Rows are points. Each copy is the shape, with its points in the same order, stretched, turned, moved and blurred by noise. Is it also mirrored, or only turned?

Shape, 9 rows:
[[-20  42 -27]
 [ 11  14  21]
 [ 42   0   7]
 [-28 -13  24]
 [ 13 -34   5]
 [ 10  41 -19]
 [ 32   0   9]
 [-27  -4  -1]
 [-26 -11  43]]
Copy 1:
[[ 60  -8  32]
 [-21 -34  -3]
 [-30 -14 -44]
 [-20   8  15]
 [-37  29 -31]
 [ 39 -26  10]
 [-24 -11 -30]
 [  9  24  16]
 [-41 -11  27]]
Copy 1 is: only turned
Copy 2:
[[  6  32  20]
 [ 13  -4 -15]
 [ -4  -1 -36]
 [ -3 -25   8]
 [-27 -18 -22]
 [ 11  35   1]
 [ -5   2 -33]
 [-11  -5  14]
 [  4 -38   4]]
Copy 2 is: only turned

Shape:
[[ -2 -24  -5  18]
 [ 15  21  44  -3]
 [ 19  -6 -49   9]
 [ 10  20 -13 -43]
 [-18  10  -7 -24]
 [  0  26  16  25]
 [ 13 -28 -10 -24]
 [  3   8  -7  -6]
 [ 34  31 -24  -6]]
Copy 1 (9 x 4):
[[  8  28   8 -12]
 [  7 -39  -8 -24]
 [ -4  24  48  11]
 [ 21 -22   1  37]
 [ 10  -3 -21  23]
 [-22 -15   7 -37]
 [ 37  12   0  22]
 [  3  -4   5   5]
 [ -6 -22  44   1]]
Copy 1 is: mirrored
Copy 2 (9 x 4):
[[-14 -19  13  14]
 [ 20  33 -21  25]
 [  2 -27  34 -18]
 [ 11  15 -21 -35]
 [  5 -10 -29 -17]
 [ 31  -6  -5  29]
 [-28   5   5 -18]
 [  7  -5  -5  -5]
 [ 32   7  15 -18]]
Copy 2 is: only turned
Copy 3, 9 rows:
[[ 24  -8  24  -6]
 [-27  60  -9  -6]
 [ 49  -4   4  30]
 [ -1  17 -21  44]
 [ -1  -2 -11   9]
 [ -3  42 -15 -27]
 [ 23 -12  22  42]
 [  9  12  -5  10]
 [ 20  43 -25  36]]
Copy 3 is: mirrored

Shape, 12 rows:
[[  6  -1  23  23  40  33 -34  25]
 [ 34 -10 -24 -18   2 -23  29  16]
 [  8 -22   8 -36 -13   7 -20  22]
 [  4 -24 -30 -32  -4  20  12   8]
 [ 38  25 -10   8  14  -1  23 -31]
 [-30   3 -19  20  -6 -16  12 -13]
 [-18  -4  17   3 -22  17   2 -27]
 [ -5  16  30  28  35  -6  18 -30]
 [-12  22 -11  30  -9  -6  -8  36]
 [ -8  20 -11 -17  11   4  27  -1]
 [ 27 -17   9   5 -18 -19  12  42]
 [ -7  -7  -2 -36  -2   4 -15 -11]]
Copy 1, 12 rows:
[[ 38  -9 -11  60  12  35  36  -7]
 [ 36   9  -6 -25 -23  10  -5  46]
 [ 18 -30  15  30 -28  20  -6  21]
 [ 26 -18  -1   6 -14 -19  -3  42]
 [  4  36  -9 -27   6   7  44  11]
 [ 25  13 -24  -7  -6 -31   0 -18]
 [  6  -6  15   8  15 -19   9 -24]
 [ 11  51  -3   8  21  -1  20 -29]
 [ 55 -16 -19   8 -20   5  28 -22]
 [ 19  19  11  -3 -21 -22  14   6]
 [ 56 -20   1  -8 -13  29  -9  14]
 [ -6  -6   7  24 -28  -6   0  13]]
Copy 1 is: only turned
Copy 2, 12 rows:
[[-20   5  34 -10  27 -51  30 -47]
 [-22   2  29  17   9  33 -33  37]
 [-17  20  25  -8   8  38   3 -11]
 [-16  28  -2  21  -1  25 -10   8]
 [  7 -11  22  17 -24 -23   2  18]
 [ 18 -25 -28 -10  -3  -9 -15  10]
 [ 31  -1  -7 -10 -18  10  32  -8]
 [  8 -38  27  16 -20 -39  30 -17]
 [-15 -12 -19 -28  27 -22 -14  20]
 [-35  -4  -8  18 -18  -1  -6  13]
 [  2  -1  34  -4  42  36 -20  32]
 [ -6   6   9   1 -27  25  -1 -22]]
Copy 2 is: mirrored

Shape:
[[  7  -7 -17  -1  -3 -15   4   0  33]
 [ -1 -11 -22  -2  38 -18   1 -23  -9]
 [ -6   0 -12 -12   0 -19  15  -8  -4]
 [-10  -8 -20   5  15  -9  15   4  13]
 [  2  16  48  -3  23  12  10  -7  -7]
 [ 11  -6  12   1  -3  26  -2   1 -13]
 [ -1 -16  25  12  14  10  13 -27  24]
 [-11 -15  -3   8  -1   4 -18  -3  -9]
 [  4  22  -3  17  -1 -10  14   0 -12]
 [  8  60 -20 -15  -2   6  -3  -6  18]
 [  8   4  17  14  -4   7  11  -6  -7]
 [  6 -15  -8  10  11 -18  -1  -2  -3]]
Copy 1:
[[ 17  -2   4  21   9  31  23  21  21]
 [  6   5 -29  21 -23 -10  16  36  11]
 [ 20  -6 -11  15 -18  16   4   6   4]
 [ 11 -11  -9  15 -18  23  33  22   2]
 [ -5  33 -24 -14  15  15  -3 -19 -19]
 [  1   1  -7 -14  20 -10   7 -12 -20]
 [  2  10 -28  26  36  22  17 -13   0]
 [-19 -17   2   4   3  -4   5   5  -8]
 [ -5   9 -19 -17 -20   3  11 -17  10]
 [  2  50  26   5 -18  -6  22  -6  20]
 [ -2   9 -22 -13  13   5   8 -24  -4]
 [ -1 -13 -21  -1   1  13  11  18  11]]
Copy 1 is: only turned
Copy 2:
[[ -6 -32  19   0   7   9  14  -2  29]
 [  3   4  14 -41  28  16  27  35 -21]
 [-19 -26   9 -17  14   2   9  -5 -22]
 [-11 -10   1  -9   5  14  25   1   5]
 [-15  47   4 -20 -22 -24 -29  18 -35]
 [ 24  21   3   3 -17   1 -16  10 -15]
 [-25  30  24  10 -30   1   2  27   1]
 [ 13  13  19  -2   9  27  -7   6  -5]
 [  0   3 -17   1  23 -14 -10 -12 -14]
 [ -5 -46 -47  -6  25 -24 -35   5  14]
 [  4  22  -1   6  -7 -12 -14   1 -12]
 [ 11   5  22 -13  19   8  17   8  -3]]
Copy 2 is: mirrored
Copy 3, 12 rows:
[[ -6  -5 -13 -28 -24   3   3   3  -3]
 [-21  12 -11   8 -20  18 -14  34 -16]
 [-14   9  -1 -10  -2   2  11   8  -5]
 [ -7  -3  -6 -12 -14  17  12  12 -23]
 [ 13 -11 -27  40   4 -11  10  -3  -1]
 [ -4 -14  -8  16  10 -13  -9  -6 -20]
 [ 12  -4 -39   8 -11 -14  -2  16 -27]
 [  6   2   7   0   3   9 -18  16 -16]
 [  0  11 -17   8   0  11   5 -21 -12]
 [-11  13  13   5 -52 -14  -1 -44   9]
 [  4   1 -26  12  11  -8   0 -11 -17]
 [ -4   0 -16  -5   3  18  -6  18  -9]]
Copy 3 is: only turned

Shape:
[[ -4 -32 -17  15  -5  -5 -21  -7  25  -9  10]
 [ -6  10   8  -9 -10 -15  27 -15  -4 -11 -14]
 [ 28  -2   7  -6   6  -6  34 -19  -9  -2  22]
 [ 11  -1  -6   8  -7  -5  25  14  -2   1   0]
 [ 22   9   2   5 -13 -22  10  -7   9  20  -2]
 [-15 -11 -26  12  13  -3 -49 -16  30  -5   9]
 [-19   9 -18   0   9  17   3  -6   1  10  -4]
 [-16   1 -10  12  26   1  -6   8  -9  12  -8]
 [  3  -8 -15  12   9 -27 -27 -11  -3 -10   6]
 [-21 -11 -33  -1  18  -5   4  -3 -11  14  -6]
 [ -4 -17  -6  -7  -5  -7 -47 -14  16  11  18]
 [-31 -13   4  15  18  -9  11  -5   0  15   2]
 [ -9 -29  -7   5 -14  -6 -49  -3  -1  -1  23]
 [-21  -4 -19  15  -2  -4 -44   2   8 -12  30]
 [ -3 -29 -28  -4 -17 -13 -52 -13  12  -6  11]
 [ 21 -13  20   7   9  11   8  -2 -14  -8 -11]
 [ 24  -2  19 -27   7 -18  29  14   7  -7   2]]
Copy 1 (17 x 11):
[[ 18  -2 -22 -15  -2  28  -4 -25  13   7 -31]
 [ -4 -19 -23  21   9 -22 -15  29  -9 -24   6]
 [ -6 -28 -36  -1  -7 -27  28  12  15  18  44]
 [-11   0 -15  -2  10   7  11  27   5   3  21]
 [ 19  10 -29   6   6  14   3  33  12   7  19]
 [ 30  12  -4 -40 -13  22 -22 -42  -5   0 -46]
 [  8  -5  25 -29  -1  10  -6  -8 -19 -10   5]
 [  3   0  18 -38   3   9 -30 -10  -5   6  -1]
 [ 10   6 -30 -20  -3   1 -33 -19  -6  16 -24]
 [ 16 -22  10 -42   8  25 -29  -6 -17   1   3]
 [ 27   6 -19 -10 -20  34 -26 -48   5  20 -20]
 [ 12 -28   4 -20  -2  13 -34   3  10   7  -6]
 [  8   7 -19  -3 -19  36 -30 -58   0  31 -29]
 [  1  17  -6 -26 -28  22 -31 -38 -14  13 -34]
 [ 26  10 -30 -12  -7  41 -24 -51 -10  13 -37]
 [-18  -5 -10  10  12 -28   4 -21  15  17  15]
 [-14 -13 -55  11   0 -17   4  20  33  -6  42]]
Copy 1 is: only turned
Copy 2, 17 rows:
[[-22  28  -4  -1  -7  11  44   5 -15  -8 -28]
 [  7   2  10  -2   9 -20 -10  -6  -9 -33   7]
 [-17 -10  37   8  17  -7 -12  36  10 -29   3]
 [  4   3  -4 -14  21   7 -10  25 -15  -7  10]
 [-13   8  19  -1  13  -4 -25  10 -26  -2   5]
 [-21  39  -9  18  -5  18  49 -32  -5   6 -51]
 [ 10  23 -29   6  -7   6  -2   0  16  -1 -15]
 [ 16  13 -17  13  -7  28   4 -18   7  23   1]
 [-25  15  20   1   7  23  26 -32  -9   0 -22]
 [-13  28 -34  14  -6  21  -3 -16  23   1  -1]
 [-41  23  11   1 -16   2  42 -15   9  19 -25]
 [ 18  26 -11  29 -13   8  17  -1  12   0  20]
 [-35  22  11 -19 -23  17  56 -14  18  17 -21]
 [-12  35   1 -12  13  22  60 -20  13   7 -37]
 [-58  29   0 -19 -14  14  45 -26   0   3 -40]
 [  8 -27  22  -9 -18  14  -4  12 -18   4   5]
 [-21 -31  20   4  45 -18  -4  15 -11  -3  28]]
Copy 2 is: only turned
Copy 3:
[[ -2   9 -18  -4  16   9   8  -6  13 -37   4]
 [-11  -8  -9 -20  21 -16  -3   5   7  21  -8]
 [-32   5  12  -6   9  37   1  20  -1  18 -26]
 [-12  -2   8 -13  -6   5  -9  -3   8   3 -19]
 [  0 -32  -6 -12   1   4  26   3  12   1 -26]
 [  7   5 -25   6  30   6  21 -28  19 -25  38]
 [  8  14  10  -4  16  -5  -9 -14  25  23  24]
 [ 17  13   8  -4  21   1  -2 -35   7  19  17]
 [ -5 -12 -12  -1  33   7  15 -23 -11 -15  17]
 [ 23   7   5 -10  45   7 -27 -27  14   6  21]
 [ 11   7  -9  -9  14  13  35 -10  -3 -36  27]
 [  5  11   8 -17  36 -10   4 -17  19  -1 -10]
 [  4  11   3  -5   9   6  25 -12 -18 -46  35]
 [-12   1   2  -2  12  -4  20 -25  -2 -25  50]
 [ 10   1 -19  -4  24  13  15 -10  -9 -49  39]
 [ -2  29   5  12 -10  14   3  -1 -19  17 -19]
 [-12   8  -9 -46  -4  27  -3   6 -10   3 -29]]
Copy 3 is: mirrored
Copy 4:
[[ -6 -13 -21   5  24   0 -18  -5 -10 -20  13]
 [ -9  17  14   1  15   9  15 -22   9   6 -11]
 [-16   9  23 -10 -29  -4   0  -9  -6 -15   8]
 [-10  11   3 -15   0  19 -10   3  10  -6 -11]
 [  3  -8   8   2  -5  15   8  -3  14 -28 -17]
 [-15 -36 -30  23  34  -3   8  -2 -23 -17   8]
 [-22   5 -24   8   2   1  17  -3 -15   9 -18]
 [-18   6 -19  -3  11  31  17   7 -21  -5  -8]
 [-15 -22  -3   7  29  30   4 -12 -15 -23  13]
 [-24   8 -17   0  15  25  -4 -10 -36  -8 -16]
 [ 10 -33 -13  25   8  -1  -2   1 -24 -14   4]
 [-15  31  -6  14   5  21  13   6 -26 -11  -4]
 [  6 -24 -18  23  13  19 -16  -1 -21  -7  15]
 [-21 -26 -17  35  24  18  -2  10 -18   2  12]
 [  3 -41 -21  16  31   8 -21 -17 -20 -16   9]
 [  4   9  -8 -30  -8  11  11  -8   8  -4  13]
 [ 12   3  41 -30  -3   1  -9   8   0  -2  -4]]
Copy 4 is: mirrored

Shape (18 x 12):
[[-24  -7   0   8  16  24   4 -19   4  25  18   7]
 [ 23  27 -18  18  -5  20 -10   6  -3 -21  14 -24]
 [ -2 -14 -23  28 -17 -28   8  10 -16  -9   5  12]
 [-17  22 -10 -18  -7   1 -28  25  14  12  30 -24]
 [ 35  30   5  18   3  23  10   0 -23  28   2 -18]
 [  6  -2  18  23 -10 -20 -40 -28  31 -21   9   1]
 [  1  -2  -3  13 -24 -23  12  -5 -11 -24  -4  16]
 [ -2 -20  21 -26  27  -3  14   1 -11  30  28  14]
 [ 14  31   6 -24   6 -11 -23 -10  -7  20 -14  27]
 [  3  30  28   5  16  -9  -4   0  11  18  -3 -17]
 [ 32   1  15  -2  31  23  15 -10   1  19 -18 -22]
 [-19 -15 -27  30  27 -19   2   8  -9 -11 -27  14]
 [ 10  11 -10 -19  -9  -6 -39  -6  11  11 -21 -24]
 [ -2   3  -1 -27  -7  -9 -11 -21 -10 -12  27   4]
 [-14 -23   5 -15   0  -3  -7  13  20  -1  25  25]
 [  8   9 -16  18 -22  24   2   1  -2 -18   6 -15]
 [ -4 -19 -16  25  26 -20   4 -22  25   9   4  19]
 [ 14  32   3  24  19  23 -36   0 -24  28 -11 -16]]
Copy 1:
[[ 12  30   9  26  13  -9  -6 -19 -20 -18 -19  19]
 [-13   1 -35   6 -53  -2  -3  -6 -41   7 -12   5]
 [-22 -17  23 -11 -26   0  21 -15  -7  -8  -6  25]
 [-35   3 -12   2  12 -25 -23 -26 -47   9   7 -16]
 [ 11 -11 -40  40 -10  31  15   4 -20 -18 -44 -23]
 [ -6 -16  -8 -24 -23 -24 -56 -14  10  -8  25  49]
 [-20 -18  25   0 -36  -4   1  -2  12 -10 -11  15]
 [ 18   7   0  22  37 -27  29   4  23 -36 -14 -37]
 [-21 -22  -5  29  21  -7 -17  41 -12 -15 -18 -11]
 [ -6   6 -23   5   7  20 -38   4   2 -13 -20 -25]
 [ 49  12 -28  31  -4  25   4  26   3  -5 -22 -32]
 [-16  19  24 -21  -9  19  15  19   1  11 -11  34]
 [-16 -16  -4  14  -1   6 -32  14 -25  14  26  -4]
 [-17   5   6  21 -20 -44   1   2  -2 -28  13 -10]
 [ -2  -4  16 -12  20 -48   0 -19   5   4  -4   9]
 [ -6  -3  -4  14 -45   1   0 -24 -33  15 -16  19]
 [ 22  19  15 -25   8 -10 -19   8  -3 -21   7  33]
 [-10  -1 -60  37   7  35  -3  16 -26  -5 -22  13]]
Copy 1 is: only turned
Copy 2 (18 x 12):
[[ 32  14 -29 -14   4  -9   1  -5 -24   5   9 -30]
 [ -6   8  17 -19   7 -11  17  27   0 -13  28 -14]
 [-20   5 -13  13 -18 -33  -2  26 -24   3  18   8]
 [-13  38   4 -22 -32  -2 -26   5   1 -27  19  -3]
 [ 16  11   7 -39  22  14  25  37  12  36   3  -5]
 [-30 -16  -4 -31 -28 -35 -19  29 -22 -20 -12 -29]
 [-12 -15  -4  18 -26 -19   2  25  -4  -6   2  20]
 [ 25   5 -20 -21  15  25 -20 -14   2  27   2  25]
 [ -3  -3  -4 -29 -21   5  17  -5   7  29 -28  21]
 [-13  -7   7 -22 -20  18 -18  27   9  24 -25 -13]
 [ 25  -3   7 -25  37   9   6  11  31  32 -12 -10]
 [-14  -1  -5  19 -14 -38  -4  -9 -28  10   2 -28]
 [ -6  19  17 -14 -23 -33  -2   2   9  -9 -18  -1]
 [ 25  -5   7 -11 -15  -6  -4   0 -10 -12   8  21]
 [-12   7 -29  -5 -13  -2 -18  -9   3 -26  25   7]
 [  2  15   2  -6   3 -15  17  25   0 -27  31  -6]
 [ -4 -14 -24 -11 -13 -40 -18  -1 -27  27   4 -35]
 [  6  20   5 -45  21   1  33  11 -25  28 -15 -38]]
Copy 2 is: mirrored

Shape (15 x 12):
[[-22  12  -2 -16 -34  30  26 -15   4  24   4  24]
 [-13  10  -4  12 -12 -14  14 -13  -6  -8  15 -14]
 [-21   6   4  -6  -5  30 -30 -22 -25  -6 -25 -24]
 [-24   2  28 -19   5  -4  -6 -18 -27  16  -5  28]
 [ 19  21  23  -6  27   7  -6  21   7 -17 -14 -20]
 [-26  32 -15 -12 -31  21  -8 -32  27  18  21   1]
 [ -6   5  17  13 -20 -29  13 -14  24   1   5  -3]
 [-21  13 -16 -11  -5   4   6   4   8 -13 -19  -4]
 [-22  10  -8  39  18  13   3 -24  18  10 -19  10]
 [ 12   7 -24  17  -1 -11 -19  -4 -14   5  10  27]
 [  3 -28 -29  25  10   5 -15 -10  20  -8  -9 -24]
 [ 15  -8 -26 -23  26  26  15 -12  13 -16   9  -5]
 [-16   1  -9   9 -17 -28  -4  30   4  -8  39 -29]
 [ -1  12   5  36   1  30 -11 -22  24 -19  -8  23]
 [ 13 -19  26  21  -3 -21  23   2 -29   5 -21 -25]]
Copy 1:
[[ 16   9  33 -35 -41  -1  16 -13  37  -6 -27  -8]
 [-25  -5  19  -7  -4  15  12  11   4  11 -35   1]
 [ 11 -20  33  10  39  57   6 -15  13 -16 -46  -6]
 [-18  -9 -15 -51  -6  38  13 -22  -9  -6 -18  25]
 [  8   8 -25  34  25  12   1 -25   4   3 -23   4]
 [ 31 -20  19 -17 -51  20  -4  25  27 -10 -48 -33]
 [-18  10 -13 -24  -9   7  26  24   2  -3  -5 -21]
 [ 15  -8  25   3   7  15  24  -7   2  22 -11  -6]
 [  2 -44 -13   0   7   7  40  -9   6 -10  14 -12]
 [-11  -7   1  -6 -13  -1 -24  -8 -25 -15   4 -15]
 [  6  -8  39  35  14  24  13  17  -6 -18  25  -7]
 [ 16   1  40  40 -22   1  20  -3 -17  -8 -18  32]
 [-24  23  27  -8 -10  17 -36  37  16  27 -13  -7]
 [ 30 -27 -24  11  16 -14  16  -7   4 -37  -9 -19]
 [-54  31  11  -3  37  30  33 -19  12  -3   5   5]]
Copy 1 is: only turned
Copy 2 (15 x 12):
[[ 19  -9  33 -45 -40   6  -8  -2  -6  21   8 -17]
 [ -7 -17 -11 -11  -1 -11  -3  10 -22   5  19  -5]
 [ -1  21  15 -40  40 -37   9 -24  21  17   2 -32]
 [ 10 -26  19 -27  -9 -20  13  -3   5  -9 -31 -32]
 [-32  -2  30  13  19   1  28 -12  13 -12   6  16]
 [ 33 -11  11 -52 -20 -18  -3 -14   3   3  23   7]
 [ -2 -34 -19  -9  -8   7  28   3 -35 -21  18  -3]
 [ -3  -1  12  -3  -9   6  -1  -2  16  -3  42 -29]
 [-23 -30 -41 -14   2  21  13 -26  11   4   3 -15]
 [ 41  -7 -25   6  15  21   0   3   1 -11 -10  -4]
 [ -5  14 -55   4  14   1  28 -18   5  14  30 -27]
 [-11  14  -2  -5 -24 -14   6  17  40  17  14   3]
 [ 13  -3  -4  21  -8  -5  -5  -9 -47  -7  30  12]
 [-16  -6 -40 -38  -2  15  16 -11  11 -13 -10   8]
 [-35 -23   6  10  28   7  26   6 -39  23   5 -29]]
Copy 2 is: mirrored
Copy 3 (15 x 12):
[[  9 -25  17 -20  -5   2   0  16 -32  43  45  40]
 [  4  -9  -9  22  -5  16  -9  18   7   7   5  -9]
 [-21 -44  58   9   0   2 -20  10  -2  27 -12  35]
 [ -7 -35  36 -33 -27 -21 -30 -20  -7  -1  42  27]
 [ -6  26  32  28   7 -17  -1 -41  17   5 -39  -2]
 [  1 -45   3   3 -31 -12 -11  60  -3  41  12  44]
 [-24  -2 -30  22  -6  17 -23  13  18  -6  29   4]
 [ 25  -8  11  10   8   1 -21  -5  13  23 -13  19]
 [-17 -30 -36  23 -36  -1 -13 -11 -37  12 -20  43]
 [-13 -10 -15 -32 -35 -12  -3  12 -13 -14  -3 -16]
 [ -5 -25 -33  26  17  20   7   6  -6 -18 -27  18]
 [ 54 -23   1  13  20 -16  27 -25  -6  12 -17   4]
 [ 13  21  -2  13   4  34  11  42  45 -45  -9  -4]
 [-41 -18 -30   1 -38  -2   0 -23 -20  44  -7  26]
 [-28  14  18  23  28  28  -3 -20 -17 -31  18 -20]]
Copy 3 is: only turned
